Each point is reached from the start by the listed moves, each made once or not at all, plus a little noise. Is the number of moves made odd or even? Then give how often each move was made.

Moves:
(1): [ 0.52 -0.02 -0.24]
(2): [0.06 0.38 0.10]
(3): [ 0.17 -0.06  0.48]
Start: [ 0.19 -0.05 -0.06]
Points:
[0.95 0.26 0.27] -> odd (1, 1, 1)
[0.24 0.35 0.01] -> odd (0, 1, 0)

Moves:
(1): [ 0.70 -0.02  0.05 -0.10 -0.16  0.16  0.01  0.02 -0.08 -0.03]
(2): [-0.04  0.88 -0.13  0.12 -0.06 -0.01  0.05  0.06  0.05  0.00]
(3): [-0.07  0.15  0.84 -0.06 -0.08  0.09 -0.12  0.09  0.22 -0.06]
(4): [ 0.09 -0.06  0.03  0.71  0.01  0.00  0.03 -0.01 -0.07 -0.06]
(5): [ 0.18  0.08  0.01 -0.04  0.88 -0.12 -0.02  0.08 -0.02  0.08]
(6): [-0.09  0.00 -0.08  0.03  0.07  0.55 -0.03  0.04  0.00  0.01]
(7): [ 0.01 -0.04  0.04  0.03  0.01  0.11  0.83  0.07  0.01  0.07]
(8): [-0.02 -0.02 -0.06  0.01 -0.06 -0.01 -0.02  0.51 -0.02  0.05]
(9): [ 0.12 -0.08 -0.13  0.06  0.01 -0.01  0.02 -0.03  0.79 -0.12]
Start: [-0.22  0.03  0.16  0.45 -0.07 -0.07 -0.23 -0.11 -0.12 -0.29]
Points:
[-0.27  0.82  0.05  1.31 -0.02  0.57  0.66  0.08 -0.11 -0.27] -> even (0, 1, 0, 1, 0, 1, 1, 0, 0)
[ 0.57 -0.03  0.25  1.06 -0.18  0.09 -0.20 -0.12 -0.26 -0.38] -> even (1, 0, 0, 1, 0, 0, 0, 0, 0)
[ 0.51  0.83  0.07  1.19 -0.31  0.07 -0.12 -0.05 -0.23 -0.37] -> odd (1, 1, 0, 1, 0, 0, 0, 0, 0)
[-0.14  0.06  0.06  0.45  0.86  0.44  0.52  0.58 -0.20 -0.09] -> even (0, 0, 0, 0, 1, 1, 1, 1, 0)

Moves:
(1): [ 0.64 -0.05  0.05  0.09  0.03  0.01  0.12 -0.19 -0.01 -0.11 -0.01  0.08
 -0.13  0.21  0.06 -0.11  0.06  0.06  0.11]
(2): [ 0.15  0.47 -0.17  0.20 -0.11  0.12 -0.17  0.29  0.07  0.22  0.07 -0.01
  0.05 -0.20  0.12 -0.14  0.13 -0.11  0.13]
(3): [ 0.02 -0.02  0.50 -0.10  0.33  0.14  0.28  0.08  0.16  0.17 -0.17  0.22
 -0.04 -0.27 -0.08 -0.02 -0.12  0.07 -0.08]
(4): [-0.16  0.00  0.02  0.68 -0.13 -0.03 -0.11  0.25  0.01 -0.23 -0.24 -0.12
 -0.01  0.02 -0.39 -0.04 -0.02 -0.06  0.00]
(5): [-0.02 -0.03 -0.32  0.20  0.61  0.06  0.09  0.37 -0.05  0.10  0.23 -0.17
  0.12  0.00 -0.06  0.00  0.09  0.23  0.22]
(6): [-0.07 -0.16 -0.18  0.09  0.03  0.41 -0.10  0.08 -0.06  0.06 -0.30 -0.03
 -0.16 -0.19 -0.07  0.11  0.01 -0.02 -0.01]
(7): [-0.11  0.04 -0.12  0.02 -0.05  0.00  0.39 -0.07  0.20 -0.10  0.02  0.09
  0.05 -0.24 -0.06 -0.05  0.08  0.11 -0.30]
(8): [-0.02 -0.14 -0.18 -0.19 -0.15 -0.25 -0.03  0.55 -0.05  0.05 -0.31 -0.06
  0.07 -0.02 -0.19  0.15 -0.14  0.17  0.05]
(9): [-0.05  0.01 -0.09 -0.04  0.00 -0.07 -0.18 -0.03  0.53  0.06  0.05 -0.19
 -0.06  0.35  0.06 -0.25  0.19 -0.06 -0.22]
(10): [-0.07 -0.18 -0.04  0.15  0.02 -0.04 -0.03 -0.10 -0.22  0.34 -0.10  0.09
 -0.03  0.06  0.01 -0.21 -0.15  0.22  0.09]
(11): [ 0.12 -0.20  0.16 -0.01 -0.24  0.36 -0.29  0.27  0.07 -0.05  0.52  0.07
 -0.01 -0.02  0.04 -0.14  0.05  0.01  0.05]
(12): [-0.09  0.09 -0.13 -0.02 -0.05 -0.21 -0.19  0.05  0.09 -0.14 -0.07  0.51
  0.02  0.00  0.00 -0.03  0.33  0.04  0.25]
(13): [-0.15 -0.22 -0.01 -0.15 -0.05  0.15 -0.15 -0.14  0.08 -0.06 -0.15 -0.03
  0.42  0.13  0.14 -0.07 -0.35  0.00  0.15]
(14): [-0.01  0.19 -0.03  0.03 -0.11  0.08 -0.03  0.02 -0.32 -0.05 -0.04  0.10
  0.20  0.59 -0.02  0.09  0.15  0.33  0.08]
(15): [ 0.17 -0.16  0.31  0.02  0.01 -0.15  0.03 -0.08  0.05  0.10  0.04  0.01
  0.06 -0.09  0.47  0.10  0.23  0.03 -0.16]
(16): [ 0.04  0.18 -0.10  0.13 -0.07 -0.07  0.07 -0.15  0.30  0.19  0.01  0.07
 -0.04 -0.04 -0.04  0.43  0.05  0.04  0.16]
(17): [ 0.15 -0.10  0.10 -0.04  0.08 -0.06  0.09 -0.02 -0.12  0.21  0.03 -0.02
  0.18 -0.11 -0.25 -0.08  0.34 -0.01 -0.08]
(18): [ 0.11  0.10  0.03 -0.06  0.22 -0.15 -0.11 -0.24 -0.11  0.00 -0.10 -0.32
 -0.03  0.00 -0.04 -0.18  0.12  0.63  0.21]
Start: [ 0.16  0.05  0.26 -0.35  0.02 -0.14 -0.22  0.24 -0.15  0.56 -0.01  0.16
 -0.12  0.35 -0.25  0.22  0.04  0.11 -0.22]
Points:
[ 0.98  0.21 -0.29 -0.34 -0.40  0.18 -1.22  0.75  0.32  0.93 -0.30  0.33
  0.38  1.05 -0.45  0.00  0.99  1.19  0.62] -> even (1, 1, 0, 0, 0, 1, 0, 1, 1, 0, 1, 1, 1, 1, 0, 1, 1, 1)
[-0.12  0.03  0.51  0.65  0.00  0.00  0.08  0.32  0.05  0.91 -0.86  1.10
 -0.08  0.19 -0.42  0.60  0.60  0.87 -0.17] -> odd (0, 0, 1, 1, 0, 1, 1, 0, 0, 1, 0, 1, 0, 1, 1, 1, 0, 0)
[ 0.96  0.54  0.59  0.71 -0.04  0.23 -0.69  0.45  0.33  1.09 -0.01  0.15
 -0.21  1.06 -0.53 -0.35  0.50  1.24  0.29] -> even (1, 1, 1, 1, 0, 0, 0, 0, 1, 1, 1, 0, 0, 1, 0, 1, 0, 1)
[ 0.44 -0.50  0.78 -0.24  0.89 -0.10 -0.43  0.29  0.10  1.41  0.22  0.57
  0.51  0.00 -0.06  0.02  0.64  1.36  0.57] -> even (0, 0, 1, 0, 1, 0, 0, 0, 0, 1, 1, 1, 1, 0, 1, 1, 1, 1)
[-0.09 -0.03 -0.30  0.87  0.33 -0.16 -0.70  0.65  0.18  0.99 -0.43  0.43
 -0.04  1.05 -0.31  0.43  0.93  0.86  0.18] -> odd (0, 0, 0, 1, 1, 1, 0, 0, 1, 1, 0, 1, 0, 1, 1, 1, 0, 0)
[ 0.39  0.10  0.19 -0.61  0.05 -0.51 -0.31  0.56 -0.75  0.78 -0.44 -0.13
  0.31  0.80 -0.75  0.19  0.51  1.23  0.03] -> even (0, 0, 0, 0, 0, 0, 0, 1, 0, 0, 0, 0, 0, 1, 0, 0, 1, 1)
